Each row is a point. Examples show where two turns around zero, p and q, send a point. Write where each new point lands after one turn and then the other. Backwards means that the second turn is done in reverse. Each puzzle has new turns, and all numbers are rounded.
In the rows, zero is written as 128.

Turn p:
[ 70 141] -> [138 187]
[107 145] -> [144 150]
[161  93] -> [95 93]
[174 133] -> [136  82]
Turn q:
[119 191] -> [ 89 178]
[118 100] -> [133  99]
[147  93] -> [162 107]
Where do these land?
p, then q backwards: [95 74] -> [ 94 182]
p, then q: [142 101] -> [113 102]
q, then p backwards: [112 126] -> [137 115]
q, then p: [129 192] -> [182 162]
q, then p backwards: [162 148] -> [ 95 149]

Turn p:
[178 147  76 155] -> [178 153 171 164]
[ 95  91 157 171] -> [131 133  57 129]
[159 114 106  87] -> [141  87 166 130]
[ 64 130 159 138] -> [ 97 147  80  88]
[176 157 128  96] -> [110 116 183 154]
[ 84 129 179 138] -> [ 84 139  80 112]
[141 127  91 110] -> [154 117 160 119]
Turn q:
[123 106 106  97] -> [ 98 104 150 134]
[ 90 115  91 140] -> [ 94 116 101 161]
[145 154 201 146] -> [184 183 140 111]
[100 104  83 109] -> [ 79 100 127 151]
[168 113 214 156] -> [215 162 163 133]
[162 153  86 137] -> [130  91  96  93]
[108 151 115 112] -> [ 97 139 118 115]
Where do these land?
q, then p: [154 125 101 138] -> [151  97 124 128]
p, then q backwards: [137 200 120 159] -> [ 80 134 187 106]
q, then p: [158 159  98 100] -> [121  82 136  92]
q, then p backwards: [104  87 127  84] -> [168 163 146  97]
p, then q: [ 90 110 122 120] -> [100 106 150 115]
q, then p backwards: [125  86 201 167] -> [183 139  77 182]

Turn p:
[135 173 137 150 138  98  87 140] -> [159 156 112 140 135 152 132 180]
[ 99  41 175 116 136 148 174  72] -> [ 77  79 163 146 191  79 136  69]
[140 131 132 114 166 173 174 142] -> [ 69 143 112 113 116 104  95 116]
[ 95  80 114 125 197 150 178 103] -> [ 68 146 128 152 163 122  98  55]
[181 148 104 179  78 104  89 149] -> [180 145 167  80 107 168 147 175]
[112 177 112 148  91 104 142 145] -> [141 127  91 101 111 165 167 143]
[150 178 142 142  77 132  81 118] -> [169 139 135 118 103 114 175 186]
[145  76 154  76 123  94 156  98] -> [148  74 129 116 172  85 100  93]
[143 168  95 125 113 117  85 114] -> [183 162 122 130 101 129 144 141]
[129 155 139 146 123 117  95 176] -> [136 127 123 137 110 163 123 182]
[ 79  81 103  88 165 172 148 151] -> [ 77 110 127 175  98 128  91  68]
Turn q:
[149  95 120 146  92 170  78 116] -> [ 96 148 114 105 118 150  59 115]
[115 147 101 110 180  89  64 135] -> [190 178  89 133  99 104 132 154]
[ 90 115 122 130  94 147 183 161] -> [ 74  87 119 110 149 106 162 113]
[ 91 169 129 138  89 102 135  91] -> [112 131 134 179  96 113 149  81]
[212 153  79 109 168 161  91 158] -> [162 188 107  75 137 207 134 162]
[120 140 153 147  99 124 124 168] -> [109 109 143  98  89 116 139 123]
[ 99 153 128 167 150 139 129 144] -> [103 157 146 126 116  99 152 151]
[101 107 190  92 106 130 192  76] -> [132  67 175 165 180 102 120  74]
[174  74 130 113 173  89 158 103] -> [173  86 126 162 168 155 107 179]
Where do these land?
p, then q: [ 77 177  84  81 139 179 124 111] -> [ 68 129 105 193  89 158 153  99]
q, then p: [172 114 158 153 104 133 136 186] -> [114  60 140 154  97  99 114 121]
q, then p: [ 65 171  78 145 176 160 103  99] -> [139 180  44 106 139 170 156 150]
q, then p: [167  96 130 128 100 126  95 126] -> [148 128 165 155  88 112 132 132]
q, then p: [161  98 191 111 140  92 118 151] -> [149  85 179 117 128 102  84 153]
p, then q backwards: [148 110 150 158 130 151 172  85] -> [ 92 136 141 127 132 189 155 148]
p, then q: [ 96  77 150 118 102  85 129 165] -> [108 118 124 110 168 118  63 163]
p, then q: [ 93 213  94 131 125 131 120  77] -> [ 96 137 123 165 132 188 206 120]
p, then q: [172  96 117 126 136  95 155 151] -> [175 151 117 104 143 124  87 113]
